Rows are points. The last column is the point's height on a tilted bowl or saddle (a function of degree 2), plus a little noise. Along how many of its main directions does it bend up, bend down or stay straight?
(in the rows, 128 means zero)

Points:
[[ 73 111 173]
 [140 125 133]
 [162 164 166]
 [ 87 117 153]
 [122 158 144]
 [115 167 156]
 [ 84 113 158]
 [164 151 159]
 [167 119 157]
 [159 106 155]]
Directions: 2 up, 0 down, 0 straight

Points (15 x 4):
[[112 148 117 142]
 [154 163 169 124]
 [139 104 114 154]
 [109 115  93 144]
 [ 84 109 101 136]
 [104 151 224  40]
 [100 106  83 136]
 [147 149 133 147]
 [125 144 103 144]
 [154 119 111 148]
 [122 100 131 156]
 [138 150  99 142]
 [ 47 125 107  89]
 [118 112 148 147]
 [117 156 166 126]]
Directions: 0 up, 2 down, 1 straight

Points (15 x 4):
[[145 114  91 100]
 [135 115 108 121]
 [162  60 126 107]
 [187  93 117  97]
 [115 127 117 125]
 [114 127 142 129]
 [103 131 171 106]
 [130 163 135 103]
 [ 78 122  93  96]
 [ 78 101 114  88]
 [124 111 101 114]
 [160 125 161 139]
 [191 109  90  49]
 [174 137 134 110]
 [137  76 125 117]]
Directions: 0 up, 2 down, 1 straight

Points, 23 rows:
[[121 127 144 144 116]
 [152 146  98 158 135]
 [121 126 157  69 166]
 [ 91 156 104 125 147]
 [136 132 186 154 131]
 [ 96 130 131 122 133]
 [100 124 182 122 145]
 [122 165 126 181 138]
 [157 116 186 130 134]
 [132  82 148 154 135]
 [ 94 135  63  84 201]
 [177 124 116 113 134]
 [129  97 148 165 130]
 [140 125 125 142 116]
 [137  94 114 121 131]
 [ 85 140  85 116 164]
 [112 209 109  57 224]
 [143 127 138  97 128]
 [134  73 167 126 145]
 [118 165  85 154 146]
 [ 72 147 142 131 154]
 [123 110 106 114 132]
 [139  94 164 119 132]]
Directions: 4 up, 0 down, 0 straight

Points, 22 rows:
[[113 116  94 106 122]
 [ 98 135 117  92 130]
 [131 180 118 162 201]
 [130  87 114 101 134]
 [148 114 119 100 145]
 [106 108 187 111 116]
 [131 189 115 152 203]
 [ 85 129  93 100 119]
 [161 126 141  98 152]
 [158 130  79 130 130]
 [229 128 133 157 186]
 [124 131 122  92 137]
 [134 123 149 108 138]
 [ 90 159 104 111 133]
 [140  95 104 109 128]
 [101 105 175 126 128]
 [150 149 141 160 172]
 [125 100  93 103 124]
 [ 97 142 182 106 113]
 [ 86 196 193 109  97]
 [144 140 144  88 142]
 [122 113 138 128 138]]
Directions: 2 up, 2 down, 0 straight

Points:
[[124  68 131 124 162 140 146]
 [167 144 121 134  47 125 128]
 [154  86 123 147 154 141 144]
 [145 129 127 146 110 116 120]
 [101 135 114 155 125  36  42]
 [128  77  77 165 151 122 162]
 [199 168 169 114 164 121  91]
 [113 147 193 166 164 109 146]
 [137 160 104 132 161  88 109]
 [ 94 140  91 136 126 110  97]
 [149 123 139  78 121 123 154]
 [144 111 114 112 152 105 137]
 [202 110 155 124 149 146 120]
 [124 127 150 141  91 133 123]
 [135 156 133 118 101 166 138]
 [124 130 109 104 132  98 121]
 [107  87 152 150 174 140 162]
 [176 115 160 158 109 152 111]
 [145 122 129 147 171 130 136]
 [141 184 131 140 107 180 136]
 [ 93 146 113 174 136  84 100]
 [157 130 126 131 121 149 128]
 [172 151 133 158 134 110 112]
 [136 145 114 137 143 175 113]
 [ 91 134 108 134 144 159 107]
 [151 131 150 184 150 199 141]
 [127 162 169 124 126 118 143]
 [133  99 149 144 114 117 115]
 [161 159 173  97 169 153 116]
 [131  84 152 110 106 143 126]
 [152  71 156 168  77  82  31]
 [160 140 210 129 201 150 121]
 [105  93 137 176 150 163 161]
 [120 143 155 145 129 145 146]
 [121 144  93 155 103 168  91]
 [102 114 124 214 151 149 180]
 [116 168 170  83 130 131 145]
 [116 140 145 156 160 145 150]]
Directions: 2 up, 3 down, 1 straight
